Each wall is flat, endless, passes through zero and stands at right angles to its row. A trip goes straight from one point to another. List the walls that it crosses, first one first.

Walls:
(1): [-43 -25]
(2): [-8 27]
(3): [-26  43]
(4): [27 20]
(5): [66 -8]
(6): [50 20]
(7): [ 12 -57]
Trips:
[ 1 49] to [50 43] => 5
[-29 -31] to [-6 26] => 3, 2, 7, 4, 1, 6
[29 35] to [ 22 -26] => 3, 2, 7
[16 50] to [ 42 -11] => 3, 2, 7
[-64  16] to [-18  18] => none

Walls:
(1): [-24  29  40  43 -53 -48  23  19 -21 -26 -13   5]
(2): [  0 -10 -21 -20  19  61  11 -11  10  15  49  12]
(3): [ 41  23  59  41  23  59 -50   0  -4 -36  30  49]
(4): [ 12  26 -32 -32   7 -31 -11 -33 -35 -26 -50   5]
(5): [ 38   6 -31 -21 -39 -22  25   2  10  41 -50 -19]
(6): [-44 -10 -18  55  28  66 -13  41  -7 -68  55  -7]
(7): [ -8  18   5   9  17   2   3 -35 -56   8 -21  31]
(8): [-41  32  25 -63  61  -3  55   1 -55  36 -32 -80]
Trips:
[ 49 -50   5 -35 -11  33  -6 -18  32  39  31  -9] to [-21 -49  14  -2  12 -69   9  53  -2  34  21 -24] => 3, 8, 2, 1
[ 78 -23  28   5 -16   3 -28  13  62 -29  11 -34] to [-32 -13  36 -13  12 -20 -20 -74  16 -19  22  36] => 5, 2, 7, 4

Walls:
(1): [  74   30  -42  -13    0   35  -21  -16   18   15   11  -18  -21   31
  -15  -25   -2   -7 -112    2  -38   32  -35   12   28  -17  -14    0
    1   15  -20    5  -53  -43  -57   35  -29  -18  -21   35    4   34
   41   74   -8  -66   44   45]
(2): [ -5 -51  10 -29  76 -39  -1  16  21 -89 -27 -37  29   0 -28 -12 -35 -23
  31  36  26 -36  -5 -53 -40  13 -15  -4  10  23   3 -10  28  16  50  62
  -8 -55   9  10  62  38  -9  43   2 -15  40 -21]
(3): [ 54 -13  75 -14  30 -36 -15  34   3  21 -31  33  89 -71  14  27  17  34
 -29 -48 -38  29   4  17   2  36  25  16 -30  72  39 -23  -7  14  10  -9
   1  27 -42  -5  49  29 -15 -28 -13 -35   7  -5]
(4): [ 15 -63   3  52   7  26  29 -35  23 -38 -15 -53  63  25  -8 -14 -19  -8
  27   7 -26  -7 -76  64 -62 -27  18  -3  19 -12   6  -9 -11   4 -18   0
  24   6 -59 -10   0 -18 -35  34  -5 -25 -33   9]
(5): [ -6 -10  43   4  52  39  15   2 -29 -39 -21 -48 -10  36  43  -2  -9 -14
 -45  32  26  23  25 -18  22 -41   0  21  50   1  28  45 -70   4  38  22
   7  20  28   8 -50  -6  -9  22  44  11  10  -1]
(6): [ -4 -11  -4  24 -20 -47  -5  29 -12 -29   8   5 -20  14  38  61  35 -13
  14 -52  20  -6  -7  29  66  15  10 -32  42 -48  34  -6 -19  -6   4  15
  34  28  13  59 -29   6 -11  36  14  23  33 -15]
Trips:
[-14  55 -10 -42  19 -24   5   6 -39  54  11 -17  17   3  -8 -22  23 -24
  32  17  12 -41  38 -42  -6 -59 -42  13 -28 -43   0 -54 -12  -4   7   5
  -1 -43  -6 -36  16  11  -4 -15 -10   2 -45  65] to [ -7 -48 -28  -6  23 -16 -51  41   2 -71  70 -21 -53 -32   9  27  27  -1
 -18 -12  16 -20  10   5  -7  44 -59   0 -33  -6  18  -2  21 -25  23  23
   8 -10  -8  29 -12  15  45   4  -7 -31 -41 -22] => 6, 1
[ -8   4 -34  -2  -3   3 -44 -27 -13  27   4   1  92  62  -8 -10 -29   5
 -13  15  42 -89   0   5 -33  -1   2  14   7  81 -17  -8  17  18  21  35
 -37  -4 -20  19 -14  10 -22   8 -16 -12  53 -18] to [-39 -18   6  17  25  51 -40  26 -27 -18 -40 -55  -6  -6 -18 -10  35  36
 -17  16 -35  51 -15  17  44 -12 -39  87 -13  11 -32 -27  -2 -49  67   3
 -49   5 -40  -8  18 -35  -7   7  22  17 -47 -15] => 5, 2
[ 78 -28   4  11  12  15  -1 -30 -39   3  -9  52 -18  -6   4 -86  26 -26
 -23  35  23  20  72  -8   1 -32  14  32  21  38   9 -32  -1 -20  47  -4
  50  20 -11 -41  29 -36 -15 -15  18  20 -19   0] to [ 39 -47  -8 -12  35  14  17 -17  -1   3 -32 -24 -38 -57 -52  -6 -35  32
   0 -16  13 -42  76 -17  63 -25 -34 -12 -37   0 -13  12  23 -17  54  27
  -2   1  -6  31  -2  -7 -13 -55   7 -65  15 -25] => 2
[ 36 -22  -5 -36   6   2  14  -9 -36 -62  66 -22 -30 -11 -64 -20  -4  -3
  27  34  -2   6  73  -8 -44  15 -24   2 -11 -49  14  35 -27  11 -23  30
 -21  98 -60 -29 -44   6  25  -6 -73  -5 -17  32] to [-34 -12   1 -42  20  -1 -12  -5 121  20  17  -5 -45   3   8  27  15 -18
  13   1 -11  43  -7  49 -21  31   3  12 -18   6  12 -20   8   5 -13 -48
 -40  33   4 -15  -2   0  14 -48  45  16  20  55] => 5, 1, 4, 3
[ 16  -8 -16   4  -1   5  -9 -20  15 -47 -30 -52 -21  22 -53 -23  -7  18
 -34  34  -3 -14 -27  65 -53  24 -15  57 -55 -17  -2  40 -21  51  23  58
  -5 -22  47  19  11  -2  12  29 -39 -14 -35  20] to [-29 -23  27  20  41  64 -35  -5 -54  54 -35   1  21  16 -11 -12  -1  -6
  -8 -18 -18 -87 -13  34 -14  -5 -37 -17 -57 -55 -37  31  -4 -23 -37 -24
 -10   7  69   1   5  26  40   4 -15 -53 -12 -24] => 5, 2

Walls:
(1): [-103   46    2  -37  -28  -58  -30  -28   54  -27    2  -85  -17  -43
   13  -42   41  -11   30  -18   -4   39   -9   31  -32  -36   -9   40
   15  -45   20   61   -2   50  -18  -37  -32   10  -47   30  -19  -17
   72   25  -39   50   14   52]
(2): [ -4  15   5  40  32 -17  18 -22  24  19   9 -42  15 -20 -29 -32  57 -53
 -78  -3  -5 -30 -39 -38  40 -14 -14  11 -11  22  -1  25  35  14  12 -14
  63  11 -31  47  48  21  -4   3 -14  14 -50 -14]
(3): [ 36 -28  10  43 -33  20 -17 -27 -93  49  36  24  30 -42 -33  55   5 -28
 -58  24   9 -39  14 -16  -5  -8   9  -6 -21  26 -17  23  13  44  47  49
  25 -24 -26 -26  14  13 -10  67  14 -30  31 -18]
(4): [ 42 -13 -33  12  23   8 -39  36 -36  -9 -10 -38   4 -53   7  36 -13  34
 -69 -30   9  26 -20 -10  -6 -28 -58  12  23   0  32   4  -2 -16 -19  -3
  29 -49   2  72  -5 -40  -5 -40 -33 -35 -10  12]
(5): [-27 -39 -25 -18  -9  26 -56  29  -7  13 -36 -44   6  -4  34  26 -48 -32
  36 -38 -18  28  -8  19 -77  16 -19  53  14  28  15 -12  60  19  10   0
 -83 -52 -22  31  52   9   1   4  19  57 -31 -42]
(6): [ 35   0 -16  -1 -24   0 -89 -19  -4 -49  32  28  44   0  60  24 -28  12
  50 -19  94  20   8 -21  37 -18 -31  13  -4   0  -3  15 -51 -49 -30 -37
   8  25   9 -42  37 -20 -20   7 -16 -16  47  14]
(7): [ 84  -1  36  -8  10   1   9 -77  31 -64 -23  30 -12  -9  10  -4  57   7
   6  39   1 -13  19  -4 -71  33 -10 -18 -15  27   0 -60  35 -35 -72  -5
  36  69  15  62  -8  35 -20  -4 -11 -23  64 -10]
(8): [ -8  25  -3 -58  26  32  61  29   7  -9 -54 -21  -6   4   1  25   6 -53
  46  22  42   2 -18 -58 -30 -36 -56  -1 115 -36 -32  -2 -34  82  30  29
  22 -61 -32  28  20 -63  20  19 -14 -64  11  43]
Trips:
[ 16   8   8   0 -82 -15 -18  39   3 -18  31  23  53 -11  45  -7 -36 -15
 -13  20 -21 -35  28  16 -14 -12 -37 -60  36  33  31  27  61  -9 -16 -21
 -69 -17  22  13   2  42  22 -30  -9  18 -46 -24] to [  8  36  16  14  -8   5  22  -1 -22  31   1  18   4  -8  18  26  23  58
  -4   5  25   2  81  -9 -26  23 -11 -17  31 -28   6  25  15  11 -74 -32
  11   1 -91 -18  43 -33  23  13  51 -60  -6 -49] => 3, 7, 8, 5
[ 34  -1  18  28  -7 -53 -34  56 -38  -2 -54  31  54  25  28   9  -3 -17
  -6 -18 -24 -36 -20 -12  -7  50  18 -26  45 -60 -76  45  29  49 -21  21
  32   0 -13  42  28 -13  13  58 -13  34 -73  -5] to [-10  41 -40 -12  68  39  23   2  32  21   6 -52 -32   9 -58   7 -13  32
  31   7   0  20  38  34 -12  10 -38   9  44  31 -37  -4   2  16  39 -15
 -36 -31  63  -3   0  31 -20  26 -56   8 -50   0] => 3, 1, 2
[ 34 -16  44  37 -81  16 -21  -6 -48 -25  10 -17  37  59   1 -31   9 -13
 -58 -32 -27  60  22  58 -13 -66 -36 -12   5   0 -12  23 -46 -25  39  19
 -51 -30  46 -18 -51  30  13  33 -29  36  31   9] to [-62  27 -20  -9  -1  64 -34 -20  34   1  -1  -3   2  -9  -4  20  13  46
  36  86  69 -48 -22 -59   1  36 -26 -76 -47 -17  -6  13  15 -14  -5  52
 -38  25 -22  33   7  53 -63  -3   6  38 -59 -25] => 4, 1, 7, 2, 3
[ 55  12 -80 -25 -49  -4  16 -20  38 -36   1 -38 -85  12  -1  51   0 -45
 -33 -37 -68   0 -30  53 -12  18 -41 -37   4  21 -25  43 -33   8  17 -70
 -51  -4 -13  -9 -40 -58  30 -46 -73 -24  39  -7] to [  4 -22  26 -59   1  18 -53   2  82  16  31 -25  29 -53  21 -42 -45  14
  11 -43 -14 -66 -30  49 -14 -71  67  61  -4 -35  33 -34   9 -29  30  37
  16  -1 -20 -14 -48 -37  15 -71   7  28  18  28] => 7, 8, 6
